Rows are points. Two turns around zero, p and q, are shown by what they do to some points. Write where each new point lands after one turn and then the other. Backwards means that the second turn is done in reverse. Each puzzle has new turns, and all numbers are rounded.
In the rows, zero is written as 128.

Turn p:
[156 225 135] -> [175  48 167]
[111 107 147] -> [100 144 134]
[144 105 141] -> [106 126 107]
[121 116  71] -> [169 164 108]
[123  93 128] -> [109 153 111]
[113 123 146] -> [109 134 142]
Turn q:
[101 155 119] -> [165 124 140]
[96 88 95] -> [142 185 113]
[122  96 141] -> [106 154 137]
[148 113 169] -> [ 85 119 148]
[172 188 116] -> [143  58 103]
Where do these land?
q, then p backwards: [103 142 154] -> [103 157 133]
p, then q: [107 114 103] -> [140  95 126]
p, then q: [ 88 159  86] -> [ 95  72 132]
q, then p: [161 133 175] -> [ 91 168 146]
p, then q backwards: [180  92 122] -> [175 120  86]

Turn p:
[108 163 142 131] -> [160 138 143 150]
[156  96 100  31] -> [103 192  62  73]
[145  88 150 147] -> [ 87 104 116 145]
[149 114 150 146] -> [ 97 119 135 148]
[102 117 132 155] -> [140  93 126 140]
[108 189  95 158] -> [180 123 184 113]
Turn q:
[100 123  79  99] -> [113  86 102 165]
[123 150 144 176] -> [159 120 155  92]
[150 131 153  83] -> [ 95 164 101 121]
[152 124 157 105] -> [110 167 118 120]
[ 82  89 151 164] -> [199 136 128 147]
[202 125 146 136] -> [ 91 174 174 113]
[ 86 154  65 133] -> [129  49 118 139]
Where do these land?
q, then p: [146 121 157 158] -> [125 166 139 151]
p, then q: [110 125  37 121] -> [ 62 165  83 159]
q, then p: [160 175 159  95] -> [184 158  99 109]
p, then q: [ 83 100 160 181] -> [163 147 179 177]
p, then q: [139 148 141 119] -> [132 124 131 101]
p, then q backwards: [131  99 114  94] -> [121 153 152  97]

Turn p:
[109  84 138 123 171 157] -> [142 163 118 184 139 110]
[150  86  77 126 155 176] -> [178 154 117 134 172  77]
[144 157 109  89 134 103] -> [106  89 158 117 143 108]
[146  97 115 142 117  80] -> [131 142 148 103  84  97]
[ 91 126 139 101  60  57] -> [ 48 152 162  81  92 144]
[152 158 183 166  96 147] -> [132 100  69 115  98 173]
[145 182 171 137 132 190] -> [139  80  70 148 155 173]
[ 88 134  92 140 158 113] -> [149 145 183 141 140 141]
Turn q:
[ 46 120 150 123 120 123] -> [ 79 103 111 114  93 179]
[164 141 158 126 156 145] -> [133 153 167 123 115  95]
[182  93 101 109  58 139] -> [199  75 119 108 167 108]
[ 66 138 105  91 127 126] -> [ 90 113 129 125 148 189]
[132 174 145 157 149 109] -> [ 88 156 123 145 123  92]
[204  78 106 118 110 105] -> [212 103 134 161 143 101]
[102 152 131 171 176 149] -> [ 96 192 114 120 107 133]
Where do these land?
p, then q: [143 143 130 104 186 154] -> [158 159 101 159  90 118]
p, then q: [ 76 173 111 183 142 168] -> [160 187 168  75 128  97]
p, then q backwards: [160  62 153 146 150 113] -> [159 110 161 189 147 105]
p, then q: [ 84 157 128  96 138 139] -> [111 168 130 109  89 144]
p, then q backwards: [157 160 154 162  73 109] -> [ 74  95 154 140  93 160]
q, then p backwards: [118 107  84 183 144  93] -> [123  94 177 148 139 182]
q, then p: [181  82 134  95  72 141] -> [122 121  97 135  89  46]
p, then q: [147  94 107  99 105 104] -> [ 92  94 136 163 132 139]
q, then p backwards: [ 86 174 151  85 142 131] -> [ 88 157 133  83 104  89]
